Every row gives one point. The points of each table are mixes of a few directions, plus a little noise. Count the directions of each table, and those that both share. Where both have some left over, give the other angles between the two spaces (their principal angles), to ten degrees, smallest first.

First (6 x 3):
[[-28.9 -31.8  23.8]
 [ 15.5  17.0 -12.9]
 [  4.7   5.3  -4.0]
 [ -9.2 -10.1   7.4]
 [ 24.9  27.5 -20.8]
 [ -6.9  -7.9   5.8]]
Second, 7 rows:
[[ -2.7  -3.7  11.6]
 [-18.1 -17.8   0.7]
 [ -2.9   2.8 -43.4]
 [ 20.3  18.5  16.8]
 [  6.4   7.7 -18.3]
 [-17.2 -16.0  -4.2]
 [ 13.6   8.5  36.5]]
Directions: first 1, second 2, shared 1

First, 6 rows:
[[-17.7 -50.8   6.0 -20.6 -24.0  -9.1]
 [ -9.6  27.4   5.2   6.3   6.2   8.4]
 [-12.0  34.5   7.1   8.4   9.1  10.6]
 [ 13.1 -28.0  -6.2  -5.8  -6.2  -8.0]
 [ 35.3 -10.8 -16.6   5.6   5.7  -7.1]
 [-11.7  28.3   6.3   5.6   7.2   8.1]]
Second, 9 rows:
[[  8.5  17.0  15.1  -5.5  -5.1  -0.9]
 [  0.7   4.5  17.7   9.0 -11.1   8.0]
 [  4.5   8.8 -30.5  -6.2 -12.2  12.2]
 [  3.1 -31.8 -17.0   4.9  26.0 -16.2]
 [  9.9  17.4  18.9  -6.2  -3.5  -3.9]
 [  3.9  28.5  39.4   3.7 -24.3  13.0]
 [ -6.0 -38.0  -8.2   7.0  33.1 -20.9]
 [-24.3 -10.6   4.5 -10.4  21.4 -15.2]
 [  0.3   3.3 -39.9   3.1 -23.2  24.5]]
Directions: first 2, second 4, shared 1; angles 60

First:
[[ 13.0 -54.3 -22.8 -13.8  64.8 -45.5  40.6  36.1]
 [  0.7  -3.7   3.8  12.6   0.1  -4.7   3.5   1.1]
 [ -3.1  14.4   2.6  -5.9 -12.9  12.8 -10.0  -7.9]
 [ -2.6  10.9   4.9   2.6 -11.8   9.0  -7.6  -7.2]
 [ -2.8  11.1   2.9  -1.4 -11.4   9.6  -7.8  -7.0]
 [ -2.4  13.9  -1.7 -14.2  -8.7  13.4 -10.4  -6.6]
 [ -2.9  10.0  10.6  18.7 -17.8   5.1  -7.3  -8.1]]
Second, 8 rows:
[[ 12.2  -3.3  -4.9   5.8  16.6   3.7  13.4  -0.2]
 [-34.4  -6.3   9.4  29.9 -36.2 -14.1 -13.8   3.1]
 [ 18.1  36.4  37.2 -36.2 -29.4  -8.6  -6.4 -22.7]
 [ 14.7  -3.6 -11.2 -25.7  19.2   4.7 -12.1   8.2]
 [ 21.7 -17.3   4.9  23.9  17.4 -10.9   1.5  10.1]
 [  4.7   7.4 -12.4  -1.9  18.6  18.1  33.3 -10.5]
 [-17.2 -22.3 -16.5  23.3   4.8  -1.7  -7.1  14.7]
 [-19.7   9.2  -7.6 -18.3 -11.9   9.2  -6.8  -4.0]]
Directions: first 2, second 4, shared 1; angles 40

First, 11 rows:
[[  8.8 -27.4  12.0 -31.9  -4.8   3.7   8.0  14.9   3.0  -2.7  36.1]
 [ -7.8  -4.2 -12.0  -7.7   4.1   7.5  22.6  26.1 -22.1 -13.1  39.9]
 [-13.1  21.6 -25.5  40.9   0.6  -4.8  -8.8 -26.6  -8.2   7.5 -29.2]
 [-20.8  10.0 -11.8  41.3 -15.8  -7.0 -38.7 -58.3  -6.7  29.3 -27.4]
 [  0.9 -18.3  -7.1  -8.2  -5.2   1.3   5.4  -0.8  -3.7   1.5  24.9]
 [ 13.1 -21.1  -4.9 -14.4  -1.5  -0.9  10.4   3.7   9.9  -2.3  13.6]
 [ 16.5 -22.8 -16.3  -9.6   0.5  -2.5  17.4   2.8  11.7  -4.6  11.7]
 [  2.2  14.4  16.4  -9.5   8.8   2.8   5.0  22.3   1.6 -10.3  -8.2]
 [-16.6  24.3  -0.8  30.1  -3.4  -3.0 -23.7 -26.4  -7.3  12.7 -29.7]
 [ 10.7  17.1  33.5 -14.6   8.4  -0.3  -6.8  16.2  18.4  -6.1 -31.9]
 [  6.1   6.7  16.7 -16.8   8.1   3.5   9.0  26.2   3.3 -11.9   0.4]]
Second (11 x 11):
[[-57.0  85.8  51.1  17.1  14.1  18.1 -23.0  42.3 -58.4 -12.2  -7.9]
 [-10.2  16.0   9.6   3.1   2.3   3.3  -4.2   7.8 -10.4  -1.9  -1.5]
 [  8.9 -12.9  -7.6  -2.5  -2.1  -3.0   3.8  -6.5   9.0   1.7   0.9]
 [ 18.7 -28.5 -16.8  -5.4  -4.6  -5.8   7.6 -14.1  19.2   4.2   2.5]
 [ 24.4 -36.3 -21.5  -7.0  -5.9  -7.5   9.7 -18.0  24.8   5.0   3.1]
 [ 18.0 -27.2 -16.1  -5.4  -4.2  -5.7   7.8 -13.4  18.7   3.9   2.5]
 [ 22.0 -33.1 -19.6  -6.6  -5.4  -6.9   9.1 -16.2  22.8   4.7   3.0]
 [-23.9  35.6  20.9   6.9   5.9   7.5  -9.8  17.4 -24.2  -5.1  -3.4]
 [  4.1  -6.2  -3.5  -1.2  -1.0  -1.3   1.7  -2.9   4.4   1.0   0.5]
 [-10.4  15.6   9.7   3.4   2.8   3.3  -4.1   7.6 -10.4  -2.2  -1.4]
 [  5.5  -8.2  -4.7  -1.6  -1.4  -1.8   2.1  -4.3   5.7   1.0   0.9]]
Directions: first 4, second 1, shared 1

First:
[[ -3.3 -11.9  -0.9 -15.3  11.5  -6.0  12.6 -14.5  -8.3   4.7   3.4  22.5]
 [ -3.8 -16.2  -1.5 -19.9  15.2  -9.0  16.5 -19.5 -11.6   6.0   4.4  30.1]
 [ -0.5  -3.1  -0.1  -3.9   3.0  -1.7   3.1  -3.8  -2.0   0.9   0.7   5.9]
 [  0.9   3.0   0.5   4.1  -3.3   1.7  -3.4   4.0   2.1  -1.1  -1.1  -5.9]
 [ -7.3 -30.4  -2.5 -37.9  29.1 -16.7  31.4 -37.2 -21.5  11.3   8.5  57.3]
 [  7.8  32.9   3.1  40.9 -31.2  18.0 -33.9  40.0  23.2 -12.3  -8.9 -61.9]
 [  2.7  10.9   1.1  13.7 -10.5   6.0 -11.3  13.2   7.7  -4.4  -2.9 -20.6]
 [ -0.3  -2.2  -0.5  -2.9   2.4  -1.3   2.6  -2.5  -1.4   0.6   0.7   4.1]
 [ -2.5  -9.7  -0.8 -12.2   9.4  -5.5  10.6 -12.3  -7.1   3.8   2.9  18.6]
 [  6.8  27.0   2.6  33.5 -25.6  15.0 -27.8  33.1  19.0  -9.8  -7.3 -50.8]]
Second, 9 rows:
[[  3.4   1.7  -0.1  -0.6  -2.2  -0.4  -0.2   1.4   0.9  -0.2  -2.0   3.6]
 [ -9.9  -4.9   0.2   1.6   6.3   1.2   0.8  -4.0  -2.6   0.6   5.8 -10.6]
 [ 16.9   8.4  -0.3  -2.9 -10.7  -1.9  -1.5   6.8   4.4  -1.0  -9.9  18.2]
 [ 45.9  22.7  -0.8  -7.7 -29.1  -5.3  -4.0  18.4  12.0  -2.6 -27.0  49.2]
 [ 48.3  23.9  -0.8  -8.1 -30.6  -5.4  -4.4  19.4  12.6  -2.8 -28.4  51.9]
 [-17.7  -8.7   0.3   3.0  11.2   2.0   1.6  -7.2  -4.6   1.0  10.4 -19.0]
 [-63.2 -31.3   1.0  10.7  40.1   7.2   5.7 -25.3 -16.6   3.6  37.0 -67.7]
 [ -8.2  -4.0   0.2   1.4   5.2   0.9   0.7  -3.3  -2.2   0.5   4.8  -8.7]
 [-15.7  -7.8   0.3   2.6   9.9   1.8   1.4  -6.3  -4.1   0.9   9.2 -16.9]]
Directions: first 1, second 1, shared 0; angles 90

First (8 x 18):
[[ -9.9  42.0  35.5  11.8 -14.4  21.4   9.6  13.0   6.7   6.2 -17.4  29.9
   -8.1   0.5  10.6  -1.3  28.3  19.9]
 [  9.7  13.4  -1.3 -26.1  17.0 -10.9 -16.8 -19.5  17.6   8.3 -11.8  29.1
   31.5   8.1  11.5   4.4 -10.9 -43.3]
 [ -5.1  -1.7  -6.1  25.6   2.6  12.7  15.4  12.8   1.7  17.3   8.3 -27.9
   -2.2 -12.7   3.3   6.7 -31.1  17.8]
 [ -8.4  21.8  28.1  -7.1 -28.6   8.2  18.4 -16.2  27.7  17.1 -21.2  -0.2
   12.0 -19.3  11.5   7.3   1.4  14.7]
 [-16.9 -10.7  -1.7   0.8  17.0  21.5  -2.9  15.7  -7.7   9.9   8.2 -26.2
  -29.1  22.6 -28.5   3.6   8.3  16.6]
 [ 11.4 -25.9 -15.1 -12.0  -7.9 -31.6   8.3 -23.5 -25.9 -32.0  16.5  10.4
    9.6 -13.6   2.5   0.5   1.6 -22.3]
 [ 24.4 -11.7 -22.7  30.7  -7.7 -15.7 -29.3  30.6  -5.8 -18.0  -0.8  -3.0
   -1.5  -3.0  12.6 -28.8  -2.8  14.5]
 [ -5.0 -27.5 -15.5 -21.8  20.1  -6.1  -4.8 -10.9 -16.2  -8.5  15.7 -10.6
  -10.0  17.5 -24.2   6.9   4.6 -18.9]]
Second, 10 rows:
[[ 12.4 -19.6   1.4  -3.1  -6.1   9.7  23.3 -18.6   8.8 -21.7 -21.8   1.0
  -14.2  16.2 -10.2   5.4   5.1  -6.1]
 [ 34.2  -9.9   3.8  11.8   4.0  -3.8 -19.0  21.4  23.8  -5.5  11.8  22.4
   18.2   5.9  14.5  16.8 -14.3  18.3]
 [-32.4  16.1  -9.7  31.9  14.6  18.5 -23.3 -11.1   4.4  -8.4  12.3   1.0
   23.1  -2.3  19.7 -33.7 -17.2   3.5]
 [  7.0 -28.0   1.3  -3.0  -9.7  17.0  40.4 -40.9  17.9 -31.8 -19.8   0.1
  -24.2  33.4 -15.2   0.0   9.1  -5.3]
 [  9.4   9.6  13.4 -43.5 -13.3 -36.2  24.9   8.4 -12.7  40.1  38.5  -8.7
  -23.7   9.1 -18.4  28.6  21.6  14.6]
 [  7.8   6.3   7.7 -29.1  -8.9 -24.3   7.6  17.1 -17.4  25.4   6.7  -7.9
  -12.5  -9.5 -11.6  21.4  14.8   0.1]
 [ -4.4  11.7  -1.9   3.3   4.4  -5.9 -13.8  12.1  -3.3  12.3  14.1   0.7
    9.3  -8.2   7.1  -1.5  -4.7   5.5]
 [-42.7  24.8  -7.3   7.8   6.7   5.2 -12.6  -5.6 -20.5  10.4   2.0 -16.4
    5.7 -17.6   4.5 -27.1  -0.3 -12.1]
 [  5.3 -13.6  -4.9  23.1   4.2  22.0   0.6 -19.4  24.1 -29.7  -7.0  10.9
    5.9  18.8   7.9 -12.1 -12.6   3.3]
 [  3.8   4.9  -3.5   1.0   6.7  -5.1 -27.6  34.3 -22.8   6.9 -36.9  -5.4
   13.7 -42.8   4.7   1.7  -2.1 -21.6]]
Directions: first 6, second 4, shared 0; angles 30, 70, 90, 90
